Each row of a before or after table is a point. One or more steps were done to the points. Then noise was added and the rows were shuffled. The steps act on columns, c1 being the first. Write out the steps. A step turns or swaps two columns, mirrors them in a line or flattens them onto one, adds a multiple of one to another, or multiplies or shifts one. Angles are multiples of 10 degrees, from the lower column toward the higher: turns from -170 to 170, lines from 10 to 170 but not 90. Use the fewest steps. Two steps may share a column if one is a turn and the other turns, adds or multiplies; they go together, in the order done. Otherwise the lowest column goes first.

Before:
2.6	-0.1	0.4
2.0	1.6	0.3
-0.6	-1.1	4.1
-3.7	6.2	7.8
-5.8	-1.4	2.9
1.5	3.6	0.1
2.5	-1.7	2.1
0.9	-1.8	0.8
0.8	2.1	8.1
-4.0	2.3	1.3
2.4	0.2	0.4
After, 11 rows:
1.8	3.7	-2.3
1.2	-1.1	1.8
3.3	0.0	2.6
1.0	8.9	4.8
-7.5	1.1	3.3
-4.8	12.8	2.0
-5.1	3.3	-0.6
-0.9	2.3	3.9
2.6	1.8	-0.7
3.0	0.6	0.3
3.4	0.2	0.3
Steps: multiply c1 by 1.3; turn c2 and c3 by -40 degrees; multiply c2 by 1.3

Before:
-3.7	-0.5	-0.8
-1.6	-1.8	-1.2
0.3	-8.8	1.2
1.5	3.7	-5.3
-1.3	1.5	0.7
-1.6	-1.3	0.8
-1.0	2.5	-4.6
-3.9	-1.5	4.4
-2.6	2.8	-4.9
After (9 x 3):
0.6	-2.6	-5.8
0.6	2.3	-1.4
-0.5	-14.2	-0.8
0.5	-1.9	-1.6
3.4	4.7	3.2
1.1	5.9	5.2
2.6	-0.7	-1.0
1.5	-2.8	0.3
2.3	3.9	3.4
Steps: turn c1 and c3 by 150 degrees; multiply c1 by 0.7; multiply c2 by 1.6

Before:
-2.3	-4.9	0.3	3.2
0.6	-5.1	-2.8	2.1
-1.5	-3.2	2.8	2.9
-2.1	-1.9	0.5	-3.8
-0.1	11.2	0.9	1.0
-0.8	-1.3	2.5	-2.5
-0.3	-4.1	-0.7	2.6
6.6	-4.0	2.0	-0.7
1.9	1.8	1.3	3.6
-0.6	-1.1	2.7	-11.9
After, 10 rows:
-4.7	-0.9	0.8	-3.3
-2.3	0.6	2.1	3.2
-1.6	-3.1	-1.1	1.9
-3.9	-0.3	-1.1	-2.4
-5.5	0.1	-2.4	-2.3
2.5	-0.7	-3.3	-2.1
-3.5	0.3	-3.9	-0.5
10.2	1.5	-1.4	-0.4
-1.3	-0.1	5.6	10.8
-1.5	0.1	-0.3	3.5
Steps: turn c1 and c2 by -70 degrees; multiply c2 by 0.4; turn c3 and c4 by 140 degrees

Before (12 x 6):
0.2	-0.9	-1.7	-10.0	3.5	0.7
2.5	0.3	-0.7	7.0	3.7	3.7
0.9	-1.7	0.1	6.0	4.1	2.8
-5.2	1.2	-0.6	0.1	-0.3	4.1
0.4	-0.3	-6.1	-8.4	-3.7	2.0
0.4	0.3	-3.9	-5.8	1.9	-0.1
-2.9	1.1	-1.4	3.7	-0.7	-1.3
-1.3	-3.4	0.8	1.7	-4.6	-1.6
-0.5	5.0	1.0	6.2	0.0	-0.2
-3.4	0.3	-1.5	4.6	0.7	-1.1
0.6	1.4	-1.2	-9.8	1.0	2.9
-1.0	0.6	-3.2	5.1	4.7	1.8
After (12 x 6):
0.8	-0.5	0.8	-5.4	0.5	3.7
-3.4	1.2	-1.1	4.1	0.5	2.1
-1.1	-3.6	-4.0	1.4	-3.1	0.1
2.3	0.2	7.1	7.8	2.6	-1.7
-1.1	1.4	4.2	5.5	3.3	1.7
0.4	1.0	5.8	-9.6	-0.2	-1.0
0.7	-0.6	6.0	-8.9	-2.2	4.5
0.7	-1.9	4.8	6.2	2.5	-1.9
-0.1	5.1	-0.1	6.1	-0.5	-0.4
-0.2	-1.3	1.9	-9.6	2.5	1.9
-5.1	0.8	8.1	0.5	0.1	-2.7
-3.2	0.9	-2.0	3.4	-0.6	2.3
Steps: multiply c6 by 2; turn c3 and c6 by -110 degrees; multiply c5 by 0.7

Before, 11 rows:
-7.3	1.3	-0.5	-1.7	6.4	-3.0	1.0	0.1
1.7	-0.2	5.6	0.9	-2.0	1.2	-3.6	4.2
-2.1	7.1	-1.2	-2.8	5.6	-4.0	1.9	2.9
3.5	-4.8	4.4	-0.3	2.2	2.7	-3.5	8.0
3.3	-2.4	-0.6	0.3	0.7	1.5	-0.3	1.6
0.5	-2.6	0.8	-2.5	-3.4	4.3	-4.9	6.5
0.0	5.6	6.5	-4.3	2.7	-0.5	1.7	-4.8
1.0	-1.8	2.6	4.6	-1.1	2.9	-4.6	6.1
0.8	0.9	4.7	-3.2	-0.8	-5.9	-0.2	-0.5
-3.9	6.6	-1.3	-1.6	5.0	-5.6	3.4	-3.1
-0.4	-0.4	-2.9	0.3	5.4	-0.4	-8.2	3.9
After (11 x 8):
-3.5	0.2	2.7	0.6	3.0	-1.7	-8.6	0.5
4.4	0.1	-7.5	1.7	8.8	-0.1	1.4	-1.7
-5.6	0.3	-1.7	2.3	-2.7	3.0	-5.4	2.8
-2.6	0.1	-0.2	1.9	6.1	-3.1	1.2	-6.3
-0.3	0.2	0.6	-0.1	0.0	1.3	-0.4	3.7
-5.3	-0.4	-0.5	-5.1	1.1	2.1	-4.7	2.8
-3.3	-0.2	-5.0	-2.3	3.5	0.5	-3.9	3.0
0.6	0.3	-5.6	1.5	3.9	-5.9	1.0	0.4
1.6	-0.2	0.2	2.1	3.6	-5.2	3.9	-4.7
-6.6	-0.4	-4.4	-0.8	7.0	1.8	-4.1	6.5
-3.3	-0.1	-0.4	3.0	4.1	-3.4	3.2	-1.1
Steps: turn c1 and c8 by 70 degrees; multiply c2 by 0; add 1 times c3 to c5; turn c3 and c4 by -160 degrees; turn c6 and c7 by -10 degrees

Before (11 x 9):
-3.7	5.5	0.5	-2.4	1.1	4.9	-4.0	-2.7	-1.6
5.3	0.2	2.8	0.9	3.3	-0.4	-2.4	-0.7	-5.9
1.6	3.9	2.5	4.2	0.0	-3.3	2.0	0.0	4.5
2.6	-1.0	3.9	-5.8	1.5	-1.4	-3.2	-3.5	-3.1
-0.8	4.4	5.6	4.0	-2.7	2.9	0.6	2.4	4.5
-3.8	3.2	3.3	4.5	1.7	-2.6	1.1	2.4	5.7
0.5	6.7	4.1	3.9	-2.3	-4.0	3.0	-1.6	2.2
1.6	-3.0	4.6	0.9	0.5	-0.9	-0.5	-3.5	-7.7
4.8	-4.3	2.4	2.8	0.6	-1.2	-3.7	-5.3	-3.4
-1.3	2.6	0.4	-4.0	2.4	7.1	1.5	-3.3	-1.6
-0.5	1.8	-2.2	-4.4	-2.0	0.7	-0.7	-0.2	-2.6
After (11 x 9):
2.0	-5.9	3.9	4.2	4.5	-2.1	1.3	-0.3	-3.1
-0.4	-4.9	11.1	3.4	1.5	2.6	-0.5	3.1	-2.0
0.4	5.2	5.5	2.4	3.2	-1.3	0.8	-6.7	1.8
-0.5	-1.0	-4.4	-4.3	-7.4	0.7	-0.1	-0.5	3.5
0.5	5.2	9.7	1.1	1.9	-1.0	0.5	-5.0	5.9
-3.6	-4.3	1.0	-2.2	-1.3	3.5	-3.3	-2.8	3.6
1.8	-6.8	8.2	4.3	1.3	-2.8	1.7	-2.0	0.2
-2.2	-4.6	6.8	4.3	6.3	-1.6	-1.5	2.8	-4.3
1.8	1.3	6.4	1.9	4.1	-0.6	1.4	-0.6	6.3
0.2	1.8	7.9	-5.6	-4.3	-1.3	0.3	-4.6	2.5
0.0	-2.2	0.6	-3.8	-0.9	4.2	-0.2	-4.3	1.6
Steps: flatten c1 and c7 onto the line at 40 degrees; turn c2 and c9 by 160 degrees; multiply c3 by 2; add 1 times c4 to c5; multiply c6 by 0.7; multiply c8 by 1.3

Before:
1.7	1.1	-2.4	-1.5	-4.4	-2.0	-9.1	-4.8	5.9	-3.3	0.7
-1.3	-1.5	-5.4	-3.5	-4.1	-2.9	6.9	7.5	-1.9	-5.3	-5.1
-2.8	-2.7	2.5	-0.8	-4.3	-2.4	-1.6	-1.3	1.3	3.6	5.0
-7.5	1.5	-0.1	-7.4	-2.8	-0.4	0.1	1.5	-6.2	2.4	-0.6
6.2	5.3	-1.2	-2.3	-3.7	-1.6	6.9	-4.9	5.6	-2.5	4.0
-0.8	0.6	-1.5	0.3	-1.0	2.3	4.7	-0.7	3.5	2.7	-1.5
0.3	-5.5	3.1	-5.8	1.9	-7.4	1.1	-1.3	-1.1	-3.0	-2.5
-1.9	-0.6	1.4	-3.4	3.4	4.6	0.8	-2.5	-1.3	2.1	-2.2
1.1	1.4	-5.5	0.0	1.5	-3.7	-1.2	-3.2	4.1	0.8	3.3
6.9	5.5	1.9	-4.3	-3.3	-0.9	1.5	1.8	2.6	1.4	-2.5
0.2	3.1	6.4	-0.1	-0.9	-1.2	1.3	2.4	-2.6	-2.6	-8.3
-10.3	3.0	-1.3	-2.5	0.8	4.8	1.9	4.7	4.9	-0.1	1.8
-3.8	1.8	1.7	-2.5	-2.2	-1.4	-2.0	-2.7	-0.4	3.0	4.2
-0.2	1.5	1.8	-2.4	-2.2	2.6	-4.5	4.5	-5.3	1.3	4.2
After, 14 rows:
-2.3	0.2	1.7	-2.4	-4.0	0.0	3.3	-2.5	-0.7	0.6	5.0
2.8	-4.5	1.7	-4.2	3.3	1.2	2.5	1.9	6.8	2.8	-1.2
-2.9	3.3	2.4	-1.1	-3.6	-2.5	0.6	-1.3	2.6	0.5	6.2
0.6	2.8	3.1	-6.1	0.7	-9.1	0.9	-1.7	-1.8	-1.2	-3.4
-0.2	-1.3	-0.4	-7.9	-9.2	1.0	1.2	1.6	-4.3	2.9	1.0
-0.5	-8.8	-1.2	-2.0	3.6	-1.9	0.6	-5.3	8.4	-4.3	2.2
0.0	-0.2	1.3	-3.3	0.1	3.1	-3.8	-2.2	-4.1	2.9	-1.1
-10.6	-3.8	-1.8	-2.7	-3.7	4.6	-3.2	4.3	-2.9	-1.0	1.4
2.2	-3.0	6.0	0.4	-1.3	0.1	1.8	2.8	-0.1	1.6	-8.2
-4.2	6.7	-2.1	-1.5	1.0	3.0	6.3	-4.7	7.3	-3.2	-1.0
0.7	-4.2	-5.2	-3.4	-4.2	-5.7	-2.4	7.6	2.0	-2.0	-7.0
-3.5	-3.9	-2.0	0.4	0.8	-0.4	-3.5	-0.5	1.4	3.2	0.4
4.1	2.8	1.4	-2.1	-4.1	5.1	1.9	4.5	-0.4	-0.5	4.4
-2.2	0.0	-5.1	0.0	4.1	-1.6	4.2	-3.3	1.3	-0.7	3.1
Steps: turn c1 and c9 by 50 degrees; turn c5 and c9 by -50 degrees; turn c2 and c7 by 130 degrees; turn c6 and c7 by -40 degrees; turn c10 and c11 by 30 degrees
